Rows are points. Any point is a mix of the corners, with weights that add up to 1. It lies inside the corners' shape when no weight is negative. Say inside or outside, and name the corners with a negative weight.

Corners:
(1): [ 1.6  2.8 -6.2]
(2): [  0.9 -11.4   5.7]
(3): [-1.4  7.2 -0.1]
(4): [-2.5 -7.2  0.0]
Points:
[ 0.5 -2.5 -3.4] => outside (3)
[ 0.8 -6.4  4.1] => outside (4)
[-0.1 -8.4  3.4] => inside
[ 0.4 -9.7  4.3] => inside
[-0.3  3.4 -3.7] => outside (2)
[0.0 0.4 1.7] => outside (4)
[ 0.5  2.7 -3.7] => inside
[-1.1  4.4  0.3] => inside

Corners:
(1): [ 5.9 -0.3 -7.5  6.9 -2.8  7.8  4.7 -4.6  0.6 -5.7  5.7]
(2): [-1.6 -2.5  1.3 -0.7  1.5  5.0  9.3 -0.4  5.6 -4.0  3.6]
(3): [ 5.7  3.9 -1.3 -3.3  9.7  1.2 -2.6  4.9  3.5 -8.7 -4.7]
(4): [-0.3 -1.1  2.3  4.3  3.1 -0.7  3.7 -5.0  2.3 -2.7 -7.2]
(5): [-4.8  5.8 -3.7 -2.2  9.0 -1.1 -0.7 -1.3  1.1  0.8 -7.7]
(6): [-1.8 -5.6 -2.4  2.0 -0.3  4.4 -0.7 -7.0  3.5  4.9 11.0]
(7): [-6.2 -2.4  4.9 -8.7  2.2  2.0  1.0 -2.0 -9.3  2.4  3.8]
(8): [-3.1  7.5  0.4  5.4 11.7 -0.5 -2.9  1.2 -2.2  4.5 -2.7]
(9): [ -6.4   2.6   0.3   1.5   3.3  -3.1  -2.8   6.6   2.2  -1.7 -12.6]
(10): [-9.0 -1.1  6.1 -7.8 -3.9 -3.0  4.4 -2.4  0.8 -5.5  6.9]
(11): [ 6.3  0.3 -1.3  2.7 -5.2  5.1  5.6 -4.4  5.9  0.5  2.5]
(12): [-2.5  3.8 -2.3 -2.8 11.8 -9.4 -1.8  7.4 -4.6 -0.4 -8.7]
Points:
[-1.5 -1.1 -1.6 -0.9  3.3  0.4  0.9 -0.4  1.3 -2.1  0.1] => outside (8, 11)
[ 2.4 -0.6 -1.9  1.4 -0.9  8.7  2.7 -3.0  4.0  0.2  6.2] => outside (4, 10, 12)
[-1.9  1.8  0.3 -1.5  7.6 -0.3 -0.7  1.4  1.0  0.7 -5.3] => outside (1, 10)
[-2.9  1.0 -0.6 -2.1  3.7  1.6  0.4 -0.4 -0.6  0.4  1.6] => outside (4)
[-3.8 -0.1  0.0 -0.1  2.3  0.9  3.3 -2.4  0.7  0.6 -0.1] => outside (3)
[ 2.2  3.3 -1.0  5.2  7.3  0.2  0.8  2.4 -0.9 -0.4 -5.0] => outside (5, 6, 10)

Corners:
(1): [ 0.1 -1.1 -0.2  1.2 -4.4  1.2 -2.5  3.1  3.2 -2.4 -4.8  0.3  3.9  1.6
  3.6 -5.3  2.8 -7.4  1.8  0.1]
(2): [-2.1 -0.8  0.8  5.6  6.1 -0.4  1.7 -3.2 -0.7 -9.7 -0.4  3.1 -8.5  3.7
  4.0 -5.1  2.5 -6.6  1.3  0.2]
(3): [-1.1  3.4 -4.3 -1.3  5.6  3.4 -4.0 -2.6  2.3  1.9 -4.8  7.2  5.4  4.8
  1.7 -5.4 -3.8  5.5 -0.4  4.6]
(4): [  2.6   0.5  -1.7   3.0   3.8   2.8  -5.2   8.3   4.6   2.7  -1.4   5.8
   6.5   3.7  -5.1  -3.4 -10.9   4.8  -2.0   0.8]
(5): [ -2.9  -6.1   2.0  -1.4  -3.4   7.3  -4.7  -1.3   3.2 -18.8   2.0   4.6
   5.7   1.7   3.7  -2.9   2.9  -2.1  -6.0  -3.5]
(6): [-2.6  1.9 -2.0  1.0  3.1 -1.4  7.5  7.6  2.8 -5.2  3.2 -0.1  5.2 -3.8
 -2.8  5.8  1.1 -4.8  0.5  2.0]
(7): [-16.6  -1.6   2.6  -0.2   5.5   5.5   0.2  -2.3   0.1   1.1   3.3 -17.7
   2.4  -1.5   3.5  -3.7  -1.6   5.4  -6.3  -0.4]
(8): [ 2.9  5.9  4.3  4.3  4.3  1.0 -3.2 -1.4  0.5  0.2  2.5 -0.1  2.9  0.6
 -1.0 -4.0  3.6  3.4  0.3  1.2]
(9): [-0.4  0.3  4.9 -3.4  2.1 -3.6 -0.5  1.3 -4.0  4.9  4.7  3.8  5.3  5.7
  2.1 -3.3 -4.4  1.4 -1.7  5.2]
(10): [-6.9  2.7 -0.5 -2.0 -2.1 -1.4 -4.0  3.7  1.9  4.2 -2.9  3.9 -4.9 -1.6
  0.7  0.0  3.3  0.1 -2.9 -5.1]
(11): [ 2.5  4.7  4.7 -0.5  1.3  0.7 -1.2  2.7 -1.7  0.4 -3.1 -3.2 -2.5 -1.9
  3.0 -6.6 -5.9  6.3 -3.2  4.9]
(12): [  2.0  -1.0   2.2  -1.3   4.2  -0.2  -6.6  -2.9   0.5   4.0  -2.6   4.2
   5.0  -3.9  -2.0  -5.7 -13.0   4.2  -2.9  -1.9]
(13): [-2.3 -0.4  1.4 -2.1  3.8  1.5 -3.1 -2.5 -6.9  3.9 -4.5 -1.9 -5.5  2.7
  0.2  0.4  2.1 -5.4 -5.0  3.9]
(14): [ 0.9 -2.1  7.7 -1.5  2.9 -2.7  7.5  5.6  3.8  1.5  2.2 -6.5  4.9  1.6
 -7.4 -3.6  0.9  2.3  0.6  0.8]
(15): [-4.1  4.6  2.1  7.3  1.0 -1.8  8.1  0.2 -2.9 -4.4  3.0 -1.2  4.0  0.3
 -3.7 -3.8  3.4  1.7 -3.6  3.6]
(16): [ 3.0  3.8 -4.2  8.2  3.4 -4.7  4.8 -2.8  3.3  1.7  0.1  1.0  0.8 -4.6
  5.0 13.1  4.9  4.4 -7.3  0.0]
(17): [  2.0   0.3  -3.7  -4.2  -2.5  -2.4  -0.4   6.0   2.3  -4.9   6.7 -11.4
   4.9   1.9  -4.3   1.4   1.1   3.0  -3.1   1.7]
(18): [ -1.1   6.9  -1.6   9.7   2.6   8.3   6.0  -2.4  -0.8   1.3   0.8  -6.0
 -10.3   3.1   5.2  -4.6   4.3  -4.9  -0.4  -4.4]
(19): [  0.9  -4.7   0.7  -2.7   2.8  -2.3  -3.5   4.5 -15.2   3.4   0.5   2.7
   2.0  -2.0   2.0  -5.9   3.5   0.3   1.8   1.2]
(20): [  1.4   3.4  -1.3   0.9  -4.6  -0.8   3.5   4.0   7.4 -16.3  -3.1 -11.7
   2.9  -1.3  -3.3  26.8  -1.1   2.9  -3.3  -9.4]
(21): [ -6.4  -4.3   1.4   2.1  -1.3  -1.4   1.9  -2.9   0.3   4.5   0.6   2.5
 -10.5  -6.4   1.7  11.1   6.5  -1.9   1.3   2.1]
Points:
[ 0.0  1.9  0.4  2.4  2.4  1.9 -0.6  1.2  0.7  0.5 -0.5 -0.3  0.4  0.5
  0.2 -2.3 -2.6  1.2 -1.9 -0.2] => inside
[ -2.6   3.9   2.0   2.0   6.6   2.5   3.8  -0.2  -0.3  -1.8  -0.3 -11.6
  -4.2   0.9  -5.2   1.7  -3.9   1.6  -1.0   1.9] => outside (1, 5, 9, 10, 16, 19)
[ 0.1 -1.9  0.0  0.8  2.4  0.8 -1.2  0.7 -1.4 -1.6  0.7  0.5  2.0  0.2
  0.9  0.4  0.4 -0.2 -1.2  0.1] => outside (10, 11, 15)
[-0.9  1.4  1.3  1.2  1.6  1.1 -1.0  0.4  0.8 -2.6  1.1 -1.8  1.9  0.4
  0.1 -0.7  0.9  1.7 -2.0  0.3] => inside

Corners:
(1): [-5.2  2.5  7.1 -0.4  3.8  0.7 -3.6  6.3  9.2  2.7 -3.6  1.8  3.6 -3.7
  3.8 10.2  2.3 -6.7 -9.1 -2.0]
(2): [-3.4  1.4  1.5 -5.8  1.4 -4.1  1.4  8.4  1.0  6.9 -2.5  0.4  8.1  2.6
  7.8  9.8 -0.6 -0.5  0.7 -1.7]
(3): [ 1.1  2.0  3.4  0.9  5.1 -0.8 -5.8 -2.8  5.5  6.4  1.6  1.5 -2.1 -2.0
 -1.1 -5.2  2.8  9.8 -1.2  4.7]
(4): [-5.9  1.0  1.8  5.1  5.8 -1.8  0.7  9.7  7.7  2.5  4.1 -0.5  7.4  0.8
  7.3  4.8 -3.7  1.6 -2.9 -3.9]
(5): [ 3.0 -9.0 -3.0 -4.9  4.2 -4.1 -4.4 -1.1  5.3 -4.3  7.4  0.5 -6.2  4.0
  1.9 -2.1  1.6 -0.7  9.9  3.3]
(6): [ 5.0  0.0  1.3  2.5 -1.2  4.9  1.4 -2.3  0.0 -1.7  6.1  0.5 -2.6 -3.9
 -2.3 -1.7  4.4  3.7  2.1 -1.3]
(7): [ -0.4 -10.8  -0.4  -4.2  -0.9  -0.6   1.6   5.1   8.1  13.1   4.7   8.7
   3.5  -5.1   9.7  11.7  -3.3  -2.8  -3.8   0.4]
(8): [-0.7 -6.5 -3.2 -2.0 -5.8 -0.6 -1.5  0.3  2.3 -1.4  2.1 -5.4 -2.9  0.9
 -4.3 -3.4  2.2 -3.5 -7.2  7.3]
(9): [-5.2 -5.5 -0.5 -9.6 -3.1  2.4 -3.2 -1.6  7.4  0.6  8.8  8.9 -2.5  1.5
  0.8 -5.3  1.2  3.3 10.6  3.2]
(10): [ -3.6  -6.8  -0.6   5.0  -0.7  -2.2  -1.0   6.0  -6.1   2.3  -1.2   4.5
   3.0  -4.7  -0.7  -1.9   5.4   8.9 -10.1   5.6]
(11): [-0.2 -4.4 -4.9 -4.4 -2.4 -2.6 -4.7 -0.2  8.2 -1.0  3.6 -3.0  3.2 -3.9
  2.7 -0.1  4.1  6.9  3.3  1.3]
(12): [-1.0 -1.1  0.3  2.8 -6.4 -3.9 -1.0  8.2  7.8  8.8 -4.5  2.5  4.1 -2.8
  6.0  2.5  4.4 -8.1 -2.3 -0.5]
(13): [ -2.7  -0.6 -11.5  -6.0   2.8   5.0   1.2   2.5   1.8   1.0   2.7   2.5
  -0.3   2.2  -1.0   0.5   0.5   1.4   2.3  -2.1]
(14): [-1.3  5.5 -1.2 -2.0  1.0 -2.1 -5.1 -3.3 -1.0  4.9  5.8  6.4  6.3 -4.2
  3.6 -2.4  9.6  2.4 -1.7  1.9]
(15): [-15.1  -0.5   1.6   3.9   3.2   0.0  -6.6  -2.4  -3.7   0.6  -0.5  -4.2
  -3.1  -4.7   5.2   5.2   4.6  -4.5  -6.2  -8.6]
(16): [ 1.3 -8.9 -2.9 -6.7 -1.1 -8.1  1.6  4.2  7.1  2.5  6.6  4.7 -8.6  5.8
 -2.2  1.5  0.0 -1.9  3.8 -2.5]
(17): [ 1.7  0.8 -0.4  3.4 -2.8  3.7 -2.7 -7.9 -5.7 -3.1 -1.1  6.2  4.7 -6.4
 -6.8 -3.6 -2.6  4.9 -5.3  6.5]
(18): [ 3.7 -0.8 -1.4 -8.1 -3.3  4.5 -7.4  0.4  0.2 -0.4  2.6  2.8 -0.7  2.3
 -2.4 -3.9 -0.3 -1.9  0.0 -3.9]
(19): [ 0.3 -1.3  1.5  0.6  1.8  5.7 -2.6 -5.9  0.6  3.0 -0.9  2.6  6.2  1.6
 -4.3 -8.7  7.7  3.8 -3.7 -4.3]
(20): [ -2.2  -2.8   2.8  -1.6   2.4  -3.4   1.9  -2.5  -0.6   3.2  -3.6   2.4
   4.1  -7.6   2.3 -11.3   4.2   6.6  -6.3   3.4]
(21): [-6.5 -9.1  5.1 -0.5  5.3 -2.4 -0.9 12.1  7.1 11.2  1.3  2.3  5.3 -5.4
 -2.9  3.8 -2.5 -4.1 -2.1 -2.5]
Points:
[-3.9 -0.5  0.0 -1.4  1.1 -0.5 -3.2 -0.3  0.6  2.1  1.4  2.2  2.1 -1.8
 -0.7 -2.9  3.4  3.6 -3.4  1.2] => outside (5, 6, 7, 12)
[-0.5 -2.4 -1.7 -2.8  0.3 -0.1 -1.0  2.1  3.6  2.7  2.1  2.9  2.3 -1.1
  1.1  0.0  1.6  1.9 -0.3  1.0] => outside (15)
[-1.7 -2.7 -0.4 -0.9  0.7 -1.6 -1.1  2.5  3.4  2.2  2.8  2.6  1.2 -0.3
  0.9  0.3  0.8  1.1 -1.4 -0.3] => inside
[-2.0 -3.5 -0.2 -0.5  0.4 -1.3 -1.2  1.9  2.5  2.8  1.7  2.1  1.7 -1.9
  0.7 -0.2  2.2  2.1 -2.4  1.3] => outside (18)
